Each row of a before or after table is a point. One or more steps were done to the points. Then noise was added and the rows were shuffled. The steps act on how far a point lies along the listed directions, d1 being the first. Name the steps. A step turns or swaps two directions, mirrors them in a line or flattens them onto one, adds a multiple of one to another, or multiplies one. Angles are multiples of 10 degrees, from the lower direction toward the higher: turns from -170 to 170, lines from 10 to 170 but not 90. Use the fewest steps. Two steps may share a direction if one is a turn and the other turns, adds or multiplies; they go together, in the order done. Otherwise the lowest direction goes first.
In the rows, zero is written as 128.

Directions:
(1): [ 94 159 113]
(2): [ 98  91 118]
(3): [110 131 174]
Before (14 x 3):
[[138 142 140]
 [117 132 112]
 [ 89 140 143]
 [122 128 149]
 [116 130 152]
 [111 161 152]
 [112 158 131]
 [ 68 102 104]
 [153 150  76]
 [ 80  75 141]
 [ 34  74 109]
 [ 92 136 141]
 [133 159  95]
 [114 138 119]]
After, 14 rows:
[[118 126 144]
 [149 156 113]
 [165 197 189]
 [142 131 109]
 [104  98 134]
 [141 141 111]
 [141 162 172]
 [ 85  85 144]
 [144 130  96]
 [131 113 107]
 [162 183 170]
 [119 127 130]
 [129 124 109]
 [158 148 118]]
Steps: multiply d1 by 0; turn d2 and d3 by 140 degrees

Directions:
(1): [ 82 112 119 122  95 147 118 119 184]
(2): [128 110  70 109 114  92 129 168 122]
Before (12 x 9):
[[124 113 104 117 101 128 133 142 137]
 [137 134 191 170 137 171 124 103 122]
 [116 155 200 142 140 168 118  72 129]
 [123 141 144 115 128 143 117 109 119]
 [ 87 119 175 158 126 167 129  71 162]
 [143 121  94 106 118 121 132 152 106]
 [158 132 139 131 147 127 135 146  77]
 [167 145 145 133 147 114 148 142  68]
 [ 82 146 199 149 105 183 121  88 175]
 [109 107  75  86  98  87 142 176 140]
 [127 116  79 100 107  74 133 161  99]
 [ 93 113 115 107 124 120 130 140 162]]
After, 12 rows:
[[167 113  97 142 134  97 132 176  79]
 [ 93 139 185 132 110 156 123  78 148]
 [ 91 114 125 109 124 126 129 133 165]
 [154 129  79 106 136  74 129 168  71]
 [125 135 156 125 119 168 126 104 134]
 [114 119 132 125 102 150 131 120 150]
 [ 80 127 173 116 100 163 134 100 186]
 [150 138 167 140 148 147 133 124  90]
 [132 134 114 107 128 119 119 133 105]
 [124  93  58 123 121  76 140 164 107]
 [125 115  56 106 100  72 134 199 109]
 [157 151 177 143 149 138 146 119  84]]
Steps: mirror d1 and d2 in the line at 20 degrees

Directions:
(1): [162 135  78 115 119 129 110 132  84 131 160  67 142 124]
(2): [ 87  89 132  67 144 140 160 113  91 141 141 132 136 158]
(3): [ 79 153  90 145 171 146  97 115 125 134 104 113  85 148]
Before (12 x 14):
[[161 146 117 146 114 129 126 152 123 113 141 132 133 106]
 [127 157 111 203 142 115  83 142 157 122  90 121  93  98]
 [161 135 163 154  99  84 129 154 142 119 125 136 154  87]
 [113 129  89  94 164 150 143 121  98 139 130 107 129 134]
 [193 133 173 185  73 110 118 152 188 112 112 158 148  72]
 [138 168 117 177 159 131 116 142 137 129 116 114 109 112]
 [103 158  25  97 154 155  77  96  64 145 163  26 105 142]
 [174 165 147 164  82 116 125 140 157 115 119 126 135  79]
 [209 156 169 186  87 122 115 158 202 107 111 140 151  93]
 [100 131 140 152 154 144 111 143 151 122 103 157 113 124]
 [124 156 121 165 132 122 109 132 153 124  96 139 102 119]
 [104 169  87 148 159 128 101 118 123 135 108 123 105 119]]
After, 12 rows:
[[213 117 167 159  60 105 128 155 159 116 133 142 166  72]
 [143 109 162 104 137 128 174 143 105 133 151 133 159 122]
 [109 110 133  77 134 124 161 114  97 140 137 146 151 126]
 [165 140 157 157 100  84 124 158 143 120 126 130 151  85]
 [157 136 130 139 112 130 141 149 121 112 139 151 141 108]
 [ 99 137 101 108 176 152 139 121 119 138 114 126 121 136]
 [228 126 176 142  69 117 144 154 171 108 143 132 180  95]
 [140 102 142 100 113 119 157 133 113 131 137 138 150 126]
 [ 63 106 122  62 147 151 145  87  99 144 144 121 119 154]
 [178 140 166 130  71 112 147 138 141 117 137 132 154  82]
 [145  68 167  85 101 108 172 139 100 131 145 140 172 114]
 [123 105 140 106 133 145 135 141 113 122 136 135 144 129]]
Steps: multiply d1 by 0; swap d2 and d3

Directions:
(1): [102 101  94 125 120 132 119 126 140 121 185  91  86 162 117 127 150 150
 183 134 120 109 147  67]
(2): [154 191 114 170 124 118 142 153 127 165 143 119 126 165 138 117  89 170
 169 127 124 181 117 146]
(3): [106 143 128 120  53 160 153 157 121  88 152 141 111 138  85  96  91  98
 115 131 108 124 156 158]
Before:
[[139 177 150 148 115 139 161 143  99 136 127 162 153 135 127 111  78 129
  115 118 133 162 111 188]
 [137 180 144 138 116 123 150 143 122 121 125 152 137 133 125 116  97 129
  116 135 131 163 126 164]
 [148 187 134 160  66 137 168 160 109 128 124 151 121 149 100 105  69 140
  118 121 116 169 135 181]
 [ 98  94 122 117 121 121 120 128 135 106 146 135 111 113 114 115 136  95
  122 140 131 104 153 117]
 [111 147 114 123 111 133 150 158 143 132 182 102  93 168 103 125 114 151
  178 132 116 146 147 104]
 [140 148 116 154 128 130 144 135 120 137 133 135 123 142 137 108 106 143
  146 140 117 150 130 146]
 [125 175 133 146 104 149 153 152 106 138 139 126 117 156 117 104  72 136
  131 131 124 171 133 170]
 [119  92 178  76 103 153 130 126 116  70  83 172 148  63 100 125 153  56
   50 124 139  81 157 137]
 [150 176 111 140  94 139 134 153 126 141 140 121 120 167 125 109  92 151
  135 136 111 160 126 158]
 [147 185 113 153 111 136 135 147 133 161 145 124 119 147 116  96 100 149
  153 120 114 170 124 145]]
After (10 x 24):
[[ 72  81 103  86 102 146 135 139 151  93 206  85  66 163  84 130 156 129
  179 136 112  91 170  54]
 [193 140 186 128 224  87 108 103 120 172  26 164 197  60 184 167 164 127
   77 114 172 143  89 143]
 [117 115 125 126 105 145 143 129 118 102 128 145 119 122 118 105 117 107
  116 142 114 119 146 146]
 [116  95 110 134 170  97 108 114 143 143 145 118 111 126 142 133 154 133
  157 139 141 120 136  89]
 [123 100 167  98  86 143 145 120 107  81  76 176 144  78  96 126 124  73
   35 119 128  96 141 174]
 [ 96 105 156  94 108 163 136 124 106  94 110 145 127 106 105 115 115  80
   69 132 130 110 145 161]
 [118 112 127  94  81 159 124 131 125  91 127 136 120 129 105 115 126  97
   84 138 113 102 145 147]
 [127 144 168 107 118 131 145 128 117  95  90 174 154  93 119 122 116  86
   65 132 137 130 130 176]
 [108 125 128 103  80 163 131 135 130 105 142 139 113 112  84  93 124  92
  103 123 109 112 149 140]
 [130 138 183 109 118 150 156 124  94 104  82 193 179  80 117 119  97  75
   41 115 141 124 112 212]]
Steps: multiply d1 by 2; turn d2 and d3 by 100 degrees
